Rows are points. Any point is a mix of the corners, with weights that add up to 1. It lies inside the corners' shape when no weight is negative. Say inside or outside, and name the corners with a negative weight.
In the rows, zero is written as 128.

Corners:
(1): [ 50 158 205]
(2): [80 84 96]
(3): [169 136  63]
(4): [167  85  79]
Points:
[115  89  74] => outside (1)
[142 144  84] => outside (4)
[ 83 120 118] => outside (4)
[160  90  84] => inside

Corners:
(1): [128 144 142 118 127 116  54 113  84]
(2): [123 118  65 106 183 145 111 139 191]
(3): [170 127 141  87  79  91 249  58 189]
(4): [ 89 194 104 129 130 172 111 113 160]
(5): [154  95 121 146  98 104 240  84 115]
(6): [142 125 101 163 120 123 135  74 181]
(7): [ 92  79 117 116 132 164  79 113 179]
(8): [101 120 182 169 123 127  79 160 124]
(9): [161 145 150 149  91 155  50 170  72]
(10): [119 178 108 120  70 108  37 159  79]
Points:
[125 135 103 134 135 138 115 115 163] => inside
[128 144 131 120 117 127 103 110 124] => inside
[122 145 116 137 113 132 104 113 142] => inside
[123 148 134 126 115 133  73 127 123] => outside (5)

Corners:
(1): [107  70 176 120 200 147 153 166 201 183 107 164 117 100]
(2): [125 124 161 176  98  87 126 107 115 120 118 172  51 148]
(3): [ 96 159 110  84 102 117 147  49 173 128  78 143 127 130]
(4): [125  64  64 162 245 142 164 148 188 121  98   7 169 192]
(5): [145 145 149  81 200 119  23  41 164  91  96  73 154 111]
(6): [123  77  43 117 108  92  87  88 141 142  84 112 100 135]
(7): [193 156  29 205 161 140 172  86  81  90  68  34 166 142]
(8): [137  84 140 127 116  85 111  84 133  89 198 117 109 159]
(9): [117 140 141 148 139 161 141 156 112 193 192 119 108 141]
(10): [169 131 170  77 139 136 146 142 167 128  90 104 118  79]
(11): [139 149 169  83  94 146 109 156 120  70  86 166  90 130]
(12): [202 111 174 119 114 122 118 110 147 103 108 124 131 167]
(13): [119 153  72 121 104  97 149 146 193 136 104 177 116 108]
(14): [105 153 150 118 106  91 128 145  99  91  66 156 128 148]
(15): [135 134 179 149  91 154 171 157 177  97  99 113 153 141]
Points:
[143 130 152 124 139 131 141 130 152 119 108 121 124 130] => outside (6)
[140 130 118 132  88 113 154  94 152 141 113 145 108 119] => outside (4, 5, 11, 14)
[121 119 172 116 143 141 131 141 154 137  91 135 116 130] => outside (7, 8, 13)
[134 113 142 139 143 122 138 121 155 142 120 124 119 135] => outside (11)
[132 114 149 111 118 133 115 120 145 115 135 100 130 152] => outside (1, 2, 7, 13)
[136 127 128 114 125 128 133 118 153 114 107 119 130 135] => outside (2)
[131 122 102 139 129 122 127 102 147 121 113 119 119 146] => outside (10, 14)
[135 119 122 129 147 126 142 129 158 124 108 106 126 136] => inside

Corners:
(1): [122 210 108 117 125 130  82 142 104 216 238 111 133 105 104 113 115 112
  94 128]
(2): [176 136 153 130 135 111 130 167 118 233 220  32  92  87 113 188 168 172
 115 107]
(3): [100 151 134 182 155 124 171  88 150  89 117 128 136 151 118 124 179 131
 100 142]
(4): [ 93 130 162 125 128  78  78 142 144 201 190 102 104 201 122 179 139 162
 184 139]
(5): [122 134  99  84 131 137 154 182 148 158 194 112 140 113 171 160 163 172
 137  91]
(6): [151 154 150 153 111 151 195  86 124 100  79 194 205 113 124 141 142 166
  75 133]
(7): [159 149 151 157 169 148 184  75 210 102  81 176 136  88 121 127 125 208
 118 137]
(8): [154 128 111 168 151 133 160 114 161  57 124 171 144 112  71 193 148 142
 144 137]
(9): [130 150 151 121 162 101 177 170  74 170 182 134 105  82 138 148 110 145
 153 122]
(10): [137 114 162 214  88 164 106  68 123  47  87 212  56 191 172 126 142  71
 144   8]
(11): [128 215 150 108 172 200 178  87 183  49  77 145 233  88 179 188 115 121
  95 168]
(12): [106 166 147 105  98 158 142  77 141  86  62 139 140  45  69 146 139 151
  76 128]
(13): [174  69 163 176  81 157  65  91 127  67 116 195  43 143 170 114 224  70
 194  89]
(14): [151 124 103 163 154  91 123 167 128 149 149  81 171 149 122 127  99 117
 143 104]
(15): [114 130 123 122 153  79 125 144 150 212 189 125 130 112 156 165 109  94
  71 139]
(16): [117 186  81 152 172  37  99 125 111 194 198  88 159 103 134 157 141 120
 139  91]
(17): [129 121 240 149  55 113 114  92 152  53 169 181 108  98  89 114 150  41
 143  56]
(18): [134 117  99 107 182  88 140  69  99 178 249  64 178 133  85 155  85 106
 165 124]
(19): [142 146 111 147 129  53 135 126 107 149 240  57 144 109 161 162  62 159
 105 128]
(20): [100 149 130 197  70 185 175  68 177 103  64 178 154  52 112 149 148 137
 135 138]
(21): [160 206 149  85  98 147 234 108 180  94  78 173 136  95 143 159 132 137
  99 158]
Points:
[128 144 151 126 109 137 132 116 132 131 170 121 110 110 118 164 142 116
 126 120] => outside (6, 7, 14, 16)
[154 168 162 160 113 151 156 118 121  66  98 173 119  94 128 138 131  90
  78 114] => outside (4, 5, 7, 16, 18, 20)
[133 153 120 138 144 101 139 134 131 141 155 139 124 132 143 139 120 158
 121 121] => outside (2, 11, 17, 18, 20)
[153 136 155 121 115 144 121 125 137 124 167 140 137 188 133 156 161  82
 129 107] => outside (7, 9, 12, 16, 19, 20)
[133 110 120 169 152  80  93 105 135 116 192 145 129 175 124 128 138  94
 143  93] => outside (2, 9, 11, 12, 20, 21)

Corners:
(1): [119   7 121  87 123 158 137 108 123 141 182 105 132 115  95 189 130 123
 104 147]
(2): [186 106  99 155 153 167  60 137 110 128 151 139 121 118 107 151  97 180
 167  84]
(3): [187 204 118 138 108  69 135  98 124 171 103  48 180 108 157 155 168 203
 158 103]
(4): [114 111 123 136 150 103 140 103  79 134 172 147  99 125 103  98  93  85
  78 124]
(5): [148  90  93 160 115 184 134  63 123  98  83 172 166 120  97 106 127 137
 153 111]
(6): [130 143  53 105 109 162  76  89 178 134 131 132 165 127  73  93 151 160
 173 139]
(7): [ 87  88 147 147 183 109 129 168 143 137 149 107 111 140 110 148 149 153
 123  84]
(8): [121 150 150 152  91 117 188  85 109 190 125 124 129 143 156 164 112 170
 169 145]
(9): [161 134  97 173 138 160 158 154  95 178 120 137 141 106 102 113 112 229
 114 180]
(10): [153 212 151 112 136 170 163 152 170 154 152 125 145 199  81 147 221 126
 211  93]
(11): [121 139 136 176 133 141 105 103 156  64  85  49 127 108 115 188 143 187
 194 150]
(12): [119 106  85 125 127 106 164 105 123 109 113  64 133 169 139 168  85 167
 137 178]
(13): [109 156 122 100  98  86 105 133 127 103 122 155 128 143 109 121 127 130
 132 140]
(14): [174 139  84  88 102 179 123  78 113 152 115 117 128 137 108 113 208 137
 207  74]
(15): [156 139 127 103 170 165  74 126 164 125 170 122 108 166  45  83 144 209
 121 163]
(16): [124 155 170 134 128 106 154  77  44 120 112  76 152 122 117  91  63 136
 130 190]
(17): [ 79 137 138  44 150 146 100  88  96  91 171 106 138 162 138 130 140 105
 107 198]
(18): [132 149 120  81  73 144 151  97  96 135 177  97 115 131 138 118  87 123
 158  92]
(19): [174 156  93 133 160  72 206 126  76 135 103 143 122  84 148 113  33 184
 161 118]
(20): [141 157 143  76 110 134 156 136 140 197 151  84 117 142 130  87 132 114
 110 137]
(21): [105 119  81  65 124 104  91  88  75 142 125 151 100  90  82 108  17 169
  75 121]
Points:
[137 136 126 103 121 136 141 120 125 159 141 104 127 133 117 114 124 140
 127 137] => inside
[162 126 104 114 127 136 114 104 139 130 118 113 137 126  81 122 132 147
 150 127] => outside (7, 8, 9, 17, 18)
[134 125 114 122 128 128 129 105 113 129 128 104 133 124 118 134 112 160
 139 141] => outside (10)
[134 135 119 123 131 137 129 112 118 126 132 107 129 127 113 132 120 162
 144 142] => inside
[130 112 123 121 128 127 136 106 100 129 131 106 125 122 121 140 103 157
 128 142] => outside (6, 10)
[130 132 117 126 122 131 141 122 132 137 129 106 136 128 125 154 124 164
 154 125] => outside (4, 14, 15, 16)

Corners:
(1): [177 130 171 156 152 143 112 115 131 131  88 137 146  95 127 158 108 109
 120 135]
(2): [116 173 137 145 121 129 127 109 111 141 152 117 122 155 120 133 157  96
 108 150]
(3): [113 102 145 131 118 127 121 102  99 108 152 137 119 107  88 114 143 117
 117  94]
(4): [111 143 165 157 154  97 210 114 134 123 150 100 121 119 146 154 130 100
 122 131]
(5): [121 144 166 146 138 147 139 122 150 192 160 120 106 167 123 133  80 116
  89 150]
(6): [139 149 185 145 124 142 139 174 145 174 157 102 147 111 138  99 117 133
 101 150]
(7): [137 127 124 163 111 151 154 111 121 138  82 148 218  86 108 118 141 180
 175 144]
(8): [125 107 145 122 128 109 110 128 105 124 156 136 160 144 145 156 146 118
 107 143]
(9): [131 143 163 114 112  69 140 106 114 112 119 125 121 134 129 147 114 125
 188 125]
(10): [145 109 146 138 130 135 104 125  96  96 104 133 125 161 145 150 129  87
 192  89]
(11): [110 132 158 159 120 143 180 145 158 198 165 141 135 121  71 150 124  92
 170  90]
(12): [119 122 150 110 109 130 122 134 109 124 140  64 100 124 130 165 114 166
 109 133]
(13): [117 119 162 145 119 136 137 113 107 102 158 138 115 108 128 155 147 108
 170 144]
(14): [ 87 123 148   7 135 116 120 153 137 111 120 141 146 127 134 120  87 124
 103 125]
(15): [135 136 160 166 147 129 163 186 116 126 159 145 113 146 106 162 131 121
 105 141]
(16): [120 157 160 144 123 112 136 109 216 122 164 118 113 167 144 138 125 126
 102 146]
(17): [153 144 137 168 118 140  95 130  96 103 137 164 166 140 153 135 107 111
 142 125]
(18): [206 149 121 139 118 136 126 105 114 129 171 125 126 171 130 113 116  95
 131 141]
(19): [107 154 152 126 157  97 137 127 140 153 167 150 115 147 146 159 136 178
  80 144]
(20): [109 123  39 110 137  45 101 145 104 102 164 140 106 152 143 151 131 119
 126 154]
(21): [130 139 134 144 102 107 138 111 131 129  74 161 104 125 137 159 125 126
 104 123]
Points:
[131 132 145 126 124 125 123 127 123 127 133 137 133 136 128 138 121 121
 130 130] => outside (4)
[133 137 153 142 124 127 138 133 130 140 129 128 138 122 130 134 124 128
 123 135] => inside
[132 137 147 135 129 119 132 131 128 136 136 127 130 135 130 140 122 126
 121 130] => outside (13)
[129 142 128 138 126 112 142 136 134 131 140 142 134 144 132 132 132 118
 115 131] => outside (1, 5, 9, 12, 13)

Corners:
(1): [151 164 134 141 124 129 122 138 120 141 144 113 106 138 162 154 121 159
 128 122]
(2): [174 176 150 138 135 140 123 130 241 123 138 128 120 155 112 139 140 116
 135 125]
(3): [117 152 144 156 121 112 105 128 104 103 113 120 165 126 139 133 147 130
 123 122]
(4): [147  37 134 137 144 154 169 105 118 123 156 120 109 123 122 157 140 163
 163 164]
(5): [138 157 130 127 141 115 133 100 160 115 133 153 129 207 144 154 118 143
 159 119]
(6): [155 174 157 140  92 170 125 125 118 156 118 216 111 111 163 146 149 140
 127 119]
(7): [114  92  92 160 131 115 160 166 105 102 101 152 118 115 123  82 181 117
 152 149]
(8): [128 162 155 119 178 123 147 105 132  82 133 106 104 147 159 153 127 141
 153 124]
(9): [ 67  48 156 118 218 100 136  98 104  46 158  93 117 148  77 151 117 169
 130 119]
(10): [105 172 103 167 127 102 147 113 126  56 127 118 108 123 139 141 114 150
 152 131]
(11): [167 165 146 150  95 249  95 113 132 159 158 103 133 122  74 160 160 135
 138 109]
(12): [150 112  85 149 118 118 134 111 119 114 127 124 118 135 131 146 169 126
 112 128]
(13): [139 162 126  96 123 137 183 113 133 127 148 102 116 161 168 140 116 159
 127 105]
(14): [121 105 145 136 128 115 152 135  99  47 138 115 125 203 139 141 145 130
 132 112]
(15): [139 146 153 169  92 135 131 124 114 160 138 175 116 114 154 133 179 151
 144 144]
(16): [157 146 128  87 111 113 126 122 116 134 133 132 109 130 148 156 149 156
 158 108]
(17): [ 40  95 160 151 151 118 127 100 182 130 147 106 103 105 100 155 115  85
 151 130]
(18): [150 164 126 150 107 134 128 130 177 109 101 130 111 161 136 106 144 137
 138 186]
(19): [155 163 152 121 146 106 117 119 189 146 167 120 135 143  69 143 130  92
 122 152]
(20): [162 171 156 150 101 125  83 114 111 147 108 127 141 113 119  65 154 102
 135 123]
(21): [153 170 139 152 119  98 170 123 123 139  70 125 110 110 143 145 139 135
 128 115]
Points:
[146 142 136 135 126 131 144 120 135 126 138 129 115 140 134 145 141 130
 142 124] => outside (3, 9, 18)
[150 147 131 128 121 143 144 136 115 111 150 140 122 160 151 151 142 155
 150 139] => outside (2, 9, 12, 17, 20, 21)
[167 146 157 147 119 152 125 134 114 128 105 127 126 142 137 126 165 153
 148 125] => outside (6, 10, 12, 13, 17, 19)
[121 110 136 130 153 121 125 122 150 101 146 104 123 153 108 152 137 124
 143 136] => outside (6, 10, 13, 15, 20, 21)
[138 151 125 134 120 134 135 115 132 134 124 128 117 131 137 140 134 132
 138 131] => outside (2, 9, 14, 15)
[178 171 139 121 104 161 127 109 156 135 143 145 113 155 138 149 144 145
 148 130] => outside (1, 3, 7, 9, 17, 21)
[138 153 127 131 122 128 129 124 113 112 135 141 124 152 143 131 145 144
 136 124] => outside (2, 4, 17, 21)
[135 122 129 145 142 140 140 117 120  94 128 103 120 145 127 134 137 150
 136 126] => outside (6, 15, 16, 17, 19)

Corners:
(1): [153 120  77  82 115 164  99  71 132 133 141  68  86 118 127  95 151 141
 109  65]
(2): [149  43  63 133  56 175  51 123 163 189  62 149  49 167 123  80 108  85
 159  99]
(3): [ 37 173 187  99  90  69 107 150 118  66 157 175 100  66 101 170 207 161
  81 104]
(4): [138 126 129 155  68  44  99 134  60 102 162 100  34  80  90 149 147  90
  78  69]
(5): [147 166  91  71 124 133 103 135  72 156 165 166 187 216  47 174 137 190
 100  62]
(6): [152 143 107  80 130 103 142 174 154  99 154 123  93 137 136 124 188  77
 140 180]
(7): [142  55 138 183 134 160 145 141 219 176 176 194  94 105  92 155 146 154
 199 107]
(8): [ 35  84 205  81 150  76 126  71 206 101  84  98  46 113 120  90 133 191
 159 183]
(9): [163  96 137 160 165 165 133 204 160  78 117  86 177 146  69 170  76 151
 110 120]
(10): [130 144  94  62 172  88  51  37  86 151 159 127 171  24 174 146 165  90
 193 211]
(11): [132 144 120 118 190 107 102  97 196 162 111 199 131 164 133 183 166 158
 155 126]
(12): [ 54 170  40 177 198 201 131 110 132  80 145 134 156 143  26 131  77 126
 165  26]
(13): [175 152  97 189  78 189 112 149  89 108   8  60  28 108 137  86  76  37
 242  87]
(14): [ 82 164 190 173 158  68 136 127 182 147  83  85 133  54 121  40 138 186
  95 175]
(15): [157 170 193 101  87 139  71 123 163 143 173  52  57  31 118  75 193 101
 101 220]
(16): [122 180  74 139 182 206 166 113  85  87  82 187 148 184  16 123  96 157
  86  95]
(17): [ 84  53 183 184  85  78  93  98 166  90  77  50 159 106 160 150 177 172
 174 158]
(18): [ 84 171 135 165 127  81 168 127  83 132  93  97 117 129 130 191 105 159
 103 108]
(19): [ 99 159 110 115 183 182  62 151  97  49 107 102 179 150 133  72  93 132
 204 164]
(20): [155  89 122 195  70 173 127 149 227  75 163 153 180 156  72 125  74 191
 137 200]
(21): [115 153  79 181 190 137 150 121 212 219  89 195  54 123 118 161 177 218
 169 171]
Points:
[ 98 129 109 153 132 131 129 123 135 124  76 127  62 128 116 117 129 119
 166  93] => outside (5, 9, 10, 15, 20)
[109 128 123 136 133 127 116 124 149 116 138 133 120 119  94 133 137 152
 126 122] => outside (13)
[132 131 123 146 137 146 114 121 141 129 113 111 119 118  99 124 120 146
 137 128] => outside (3, 6)
[115 127 124 139 132 128 118 122 150 127 107 122  99 116 113 121 133 139
 139 139] => outside (5)

Corners:
(1): [ 59  70  86 233 139  39  56 108 210 164 193 184 144  74  60 139 160 108
 116  91]
(2): [ 30  40 143  90 194 134 163 154 154  65 163 105  68 174 194 155 175 103
 108 150]
(3): [ 52 125  81 207  77 132 191 136  67 130 138 133 187 145 184  86 119 128
  88 150]
(4): [122 119 131 239  96 187 175 174 178 179 208 115  75 155 126 106 193 176
 138 111]
(5): [106  98 105 213 186 149 157 160 138 137 160  63 167 142  21 180 182 179
  70 148]
(6): [198 195  43 158  46 102  82 169 169  79  95 116 143 185 100 112 118 157
  65 105]
(7): [ 28 123 173 145 158 112 172  76 123 120 188 124 164 137 189 149 150  40
  38 135]
(8): [129  79  61  71 190  51  97  64  45 120  32  83 154 203 110 119  87  50
 104 118]
(9): [182  50  28 165  71 100 232 132  91  70  83 119 209 151 168 143 107 121
  36  86]
(10): [ 75 191  92  71 117 206 131 134 194  48 153  40 122  67 189 153 189  52
 129 220]
(11): [145  51 150  90 178 173 129 163 100  89 127  57 155 160 129 125 219 115
 153 216]
(12): [168 177 162 131 121  74 168 134  63 174  62 165 165 207 130 141  22  15
 164 168]
(13): [121 139  64  53 137 197 142 145 159 176 183 117 165 103 151 166 173  64
  58 220]
(14): [112 116 100  76 162 169 179 150 127  32 203 117 136 114 215 142 134  77
 145 112]
(15): [180 152 239 171 106 152  22 186 172 182 177 150 136  43  89 121  63 104
 123 144]
(16): [203 190 168 104 139 113 181  66 101 172  24 210 165 180 126 126  42  80
  94 158]
(17): [136 127 129 195 104  83  83 112 148 167 153 125  95 140 158 177 141 136
  93 194]
(18): [204  79 129  89 170  65  70  70 145  67 132  84  80  71  44 102 151  11
 100 213]
(19): [201  94 122 136 174 193 124  44 113 212 115 139 178 213  56 142  53  60
 181 202]
(20): [170 127 153 101  37 125 168 243  91  80 155  82 150 132 147  88  88 205
 154 115]
(21): [155 137 136  62  80  94 141 105  82  30 103 145  99  73 118 131 140  31
  75 117]
Points:
[111 124 113 102 147 103 145 108 114  94 130 117 143 136 119 128 115  62
 103 149] => outside (4, 9, 11, 15, 17)
[147 149  95 122 107 146 174 125  98 112 110 109 159 166 142 141 127 101
  96 153] => outside (1, 2, 15, 18)
[142 117 119 144 112 100 114 140 114 123 139 133 121 130 100 123 112  99
 116 124] => outside (7, 9, 10, 11, 16)
[137 125 118 149 117 127 117 143 147 123 150 127 139 125 123 131 128 108
 106 136] => inside
[ 83 132 114 137 124 117 150 132 128 125 137 118 143 146 146 137 153 104
  93 152] => outside (9, 14, 15, 18, 19)
[117 134 139 145 130 118 132 117 126 125 138 130 128 138 132 126 110  88
 112 141] => outside (9, 11, 13)
[127 102 123 122 137 117 122 126 134 104 150 105 124 128 129 142 141  84
 106 149] => outside (3, 16)
[129 116 136 184 130 153 138 110 165 156 199 116 142  91 112 130 142 109
 103 173] => outside (2, 6, 8, 11, 12, 21)
[121 107  98 154 124 124 125 138 121 128 138 120 152 156 131 136 136 109
  91 137] => outside (10, 16, 18, 20)

Corners:
(1): [127 162 103  81  30  69  82 177 166 110 159 161 138  75 125 160 117 160
  72 156]
(2): [ 83 120  98 126  74  97 118 198 119 122 206 192 139 113  98 174 155 166
 135  79]
(3): [139  97 122 108  84 100  94 150 173 103  74 170  80 177 159  93 121 136
 163 153]
(4): [ 81  80 115  68 120 167 144 129  91 125 155 143 173  68 110 205 134 138
 135 114]
(5): [149 162  88 133  77 108 112 123 107 112  95 137 134 142 158  96 121 104
  85 164]
(6): [133  81 117  95 220 171 193 114  93 171  82  96 184 137  68  93 208 180
 155 125]
(7): [208 196 190 175 221 133 153  79 109  77 113  97 102 127 129  79 126 113
  87  99]
(8): [109 107 145 145 136  94 123 146 114 109 135 134 128 109 120 139 114 141
 121 178]
(9): [133 189 150 150 165 141 139  91 137 137 110 104 107 153 159 110  99 125
 137 134]
(10): [178 127  70 145 249 185 168  90 119 172 122 105 157 151 100  79 195 186
 149 131]
(11): [116 138 113  89 115 117 138 166 149 146 206 208  94  84 154 158 159 106
  85 114]
(12): [138 117  92 114  83 100 106 185 167 133 136 171  76 120  91 167  94 104
  99 117]
(13): [119 114 114 112 213 181 162  93  60 168 134 132 141 114  48  94 181 195
 172 156]
(14): [133 130 145 111 101 112 105 128 102 126 150 132 132 144 142 151 154 107
 100 144]
(15): [ 56  99  96 103  62 145  89 233 173  89 186 177  75  90 130 164 144 123
 139 105]
(16): [142 115 150 135 121  95  87 158 120 119  90 141 180 188 145  84  87 131
  96 135]
(17): [108 110 111 139 132 198 175  68  88 138 161 111 166 126 102  96 163 109
 164 148]
(18): [100  96 114  92  99 138 158 178 114 139 206 166 107  82 117 188 135 167
  51 111]
(19): [182 160 108 121  95 108 117 154 127 109  88 125 145 195 159 105  80  87
 146 169]
(20): [100  87  86  75 172 151 160 125 100 123 195 114 107  70 114 112 176 144
 131  97]
(21): [197 151 146 149 182 163 161  69  86 164 118  82 111  95 168  78 113  93
 148 146]
Points:
[136 134 129 127 140 135 137 126 122 124 136 136 118 115 119 125 143 137
 120 132] => outside (16, 19, 20)
[117 140 125 115 110  97 106 161 141 112 148 156 100 114 121 133 135 136
 105 117] => outside (4, 10, 17, 18, 19, 21)
[134 132 118 120 123 129 127 135 122 126 146 142 122 121 132 127 131 126
 120 135] => outside (6)
[134 134 113 112 134 131 131 140 128 127 136 139 117 118 126 123 131 135
 121 122] => outside (8, 14, 17)
[125 102 115 113 147 142 143 132 111 146 138 136 140 132 115 130 136 141
 134 133] => outside (1, 5, 7, 15)
[120 126 114 118 118 136 120 152 135 117 147 144 108 117 132 130 131 127
 121 131] => outside (2, 6)

Corners:
(1): [ 76 155 104 121  97 107 174  80 183 170 106 188 104  86 154 191 142 190
 157 157]
(2): [180 152 170 116 198 211  79 226 112 146  98 205 112 190 105 134 110 175
  79 161]
(3): [ 92 116 174 164 141 126 119 100 158 142 139 134 164 197 126 128 145  56
 189  93]
(4): [127 176 111 175 177 135 133 188 128 159 196 196 129  64  81 111 117 139
 212 191]
(5): [ 93 144  77 103 161 141 153 160  92 125 135 145 160 144  65 116 187  47
 136 150]
(6): [137  88  99 121 171 142 106 118 112 134  72 136  84 114 152 113 172 143
  88  50]
(7): [ 72 185  67 103 115 165 117 136  80 120 128  87  70 119 141 149 123 102
 130 124]
(8): [223  97 152  75  63 154  87  92 126 172  71 174  74 111 144 101  64 149
  73 170]
(9): [ 72  84  94 161 166 187 135 109 115 120  92 112 123 201  93  86 210  59
 206  80]
(10): [ 95 157  68 137 149 158  99 139 225 129 194 163 154 156 165 205  89 109
 129 169]
(11): [153 148 141  74 111 121 113  86 195 176  89 153  71 103 146  83 159 181
 121  32]
(12): [154  59 198 167 135 147 127 222 117  79  56 112  44 199  66 127 105  28
 111  93]
(13): [146  96 204 100 114 186 105 180 217 117  99 227 138 125 187 215 168 120
 141 137]
(14): [136 169  87 139 126 153 152 166 109  96 120 101 170 162 175 148 217 112
 187  72]
(15): [173 108 166  83 153  96 168 150 138 111 118 162  55 126  98  98  75  68
 128 142]
(16): [162  83 223  85 116 119 119 136 245 135 156 194 176 175 147 161 111 189
 187  85]
(17): [129  83 174 122 145 140 182 170 128 161  80 146  99  94 110 133 111  65
 185 128]
(18): [199  79 207 142  73 194 134  81 214 105 187 190 137  99 183 154 174 249
 124  79]
(19): [ 88 192 202 152 130 147 100 178 162 142 113 139 157 100 185  82 134 162
 170  97]
(20): [ 91 105 107 182 129 185 133 162 140 106 189 116  79  97 159 184 211 186
 140 171]
(21): [ 71 188  82 164 102 134 136 174 133 154 173 145 143 156 136 106 111 112
 174 113]
Points:
[122 126 150 132 153 162 100 161 144 148 118 161 124 158 118 126 123 112
 138 128] => outside (1, 14, 15, 18)
[118 130 134  97 115 132 134 107 162 142 112 154 136 137 150 132 142 110
 150  97] => outside (2, 4, 12, 20)
[ 95 139 127 178 148 159 135 171 152 111 168 154 141 157 120 156 155 100
 172 159] => outside (6, 7, 8, 11, 16, 17)
[148 141 129 126 129 139 127 146 163 129 168 181 114 118 154 165 110 157
 138 155] => outside (5, 9, 11, 12, 17, 19)
[123 133 120 114 143 139 131 152 152 142 118 166 114 137 120 142 121 111
 153 133] => outside (3, 18, 19, 20)
[130 117 134 130 134 152 139 135 156 127 137 157 117 136 126 140 157 129
 151 109] => outside (8, 19)
[145 124 128 129 138 154 110 150 167 123 147 157 113 155 134 144 124 124
 139 116] => outside (1, 5, 17, 19)
[125 119 138 145 136 161 126 148 149 132 124 162 134 150 136 155 143 113
 171 122] => outside (5, 11, 15, 19, 20)
[117 124 128 139 134 162 127 154 142 124 143 142 101 124 140 150 156 142
 141 137] => inside
